Each row is a point. The last column is the point's height on a tilted bowl or saddle (a function of degree 2), plus a little noise. Count its main directions that bend up, bend down and stay straight.
(in the rows, 128 means zero)

Points, 15 rows:
[[141 165 142 147]
 [ 93 128 104 150]
 [131 103 143 137]
 [120 146 174 152]
 [176 117  93 171]
 [124 164 122 143]
 [140 176 140 154]
 [145 132 139 135]
 [109  64 119 171]
 [106 138  75 166]
 [ 78 104 171 176]
 [102 144 106 145]
 [160 122 147 145]
 [107 148 125 138]
 [133 121 108 136]]
Directions: 3 up, 0 down, 0 straight

Points:
[[173 133 118 151]
 [148 137 174 149]
 [127 105 147 134]
 [118 139 175 149]
 [158 116 101 149]
 [111  74 105 168]
 [134 134 118 131]
 [117 149 104 145]
 [135 141 147 132]
 [100  96 172 163]
 [ 98 106 142 143]
 [143 154 147 140]
 [151 149 124 140]
 [ 98 115 132 139]
 [158 134 151 140]
 [ 59 122 127 179]
 [192 162 168 194]
 [143 135 155 135]]
Directions: 3 up, 0 down, 0 straight

Points, 25 rows:
[[145 114 142 101 130]
 [114 130 109 124 130]
 [113  95  66 135 178]
 [ 98 123 117 107 132]
 [102 122 132 144 128]
 [122 121 134 139 129]
 [119 129 126 133 126]
 [152  81  92 146 148]
 [109 144 125 147 126]
 [158  77 175 146 156]
 [124  92 159  91 159]
 [111 191 129 118 150]
 [110 133 132 144 126]
 [104  84 141 128 157]
 [124 112 125 149 134]
 [107 120 100 123 136]
 [126  87 153 176 173]
 [162 162 111 133 145]
 [170 121 128 130 115]
 [119 132 190 129 157]
 [160 122  81 158 148]
 [130 130 114 190 164]
 [104 151  95 138 133]
 [110 116  84  82 165]
 [183 198 139 139 200]]
Directions: 3 up, 1 down, 0 straight

Points (42 x 7):
[[118 123 191 106 128  82 104]
 [103  94  89 119 147  81  73]
 [151 131 114 113 100 142 134]
 [172 102 158 149 132 108 128]
 [130 110 138 158  94 159 152]
 [106 142 127 127 146 137 122]
 [124 120 147 194 122 145 146]
 [163 107 142 149 109 135 144]
 [127 135 135 168 159 116 135]
 [134  92 103 118 163 137 110]
 [119 146  99  99 167 147 137]
 [146  77  78 140 141 149 110]
 [109 105 133 157 133 133 133]
 [171 130 121 102 164 110 136]
 [129 142 130 123 162 106 130]
 [134 179 105 174  98 129  86]
 [ 72 159 138 128 132 126 116]
 [138 118 129  98 129 117 120]
 [120 111 115  98 131 117 107]
 [175 111 118 136 136 121 129]
 [174 151 163 150 172 141 118]
 [105 106 111 112 115 115 108]
 [136 123 133 133  91 136 144]
 [ 84 127  75 153 129 123  96]
 [ 75  81 112 112  95 155 115]
 [ 94 140 152 133 129 147 119]
 [118 146 126 124 125 163 119]
 [ 94  81 138  96 145 207 105]
 [102 174 115 116 131 132 118]
 [115 119 130  85 106 134 127]
 [ 76 102 135 129 167  85  94]
 [ 92 100 133 120 126 119 110]
 [118 124  86 112 105 126 106]
 [ 96 125 143  95 148 167 117]
 [ 73 110 136 135 138 134 116]
 [162 124  97 114 169  93 131]
 [134 207 195 179 118 180   7]
 [135 165  72 117 115  92 106]
 [141 118 120 115 111 151 129]
 [116 156 110 110  72 148 133]
 [123 157 163 128 158 192 108]
 [158 104 132 158 140 150 136]]
Directions: 2 up, 2 down, 2 straight
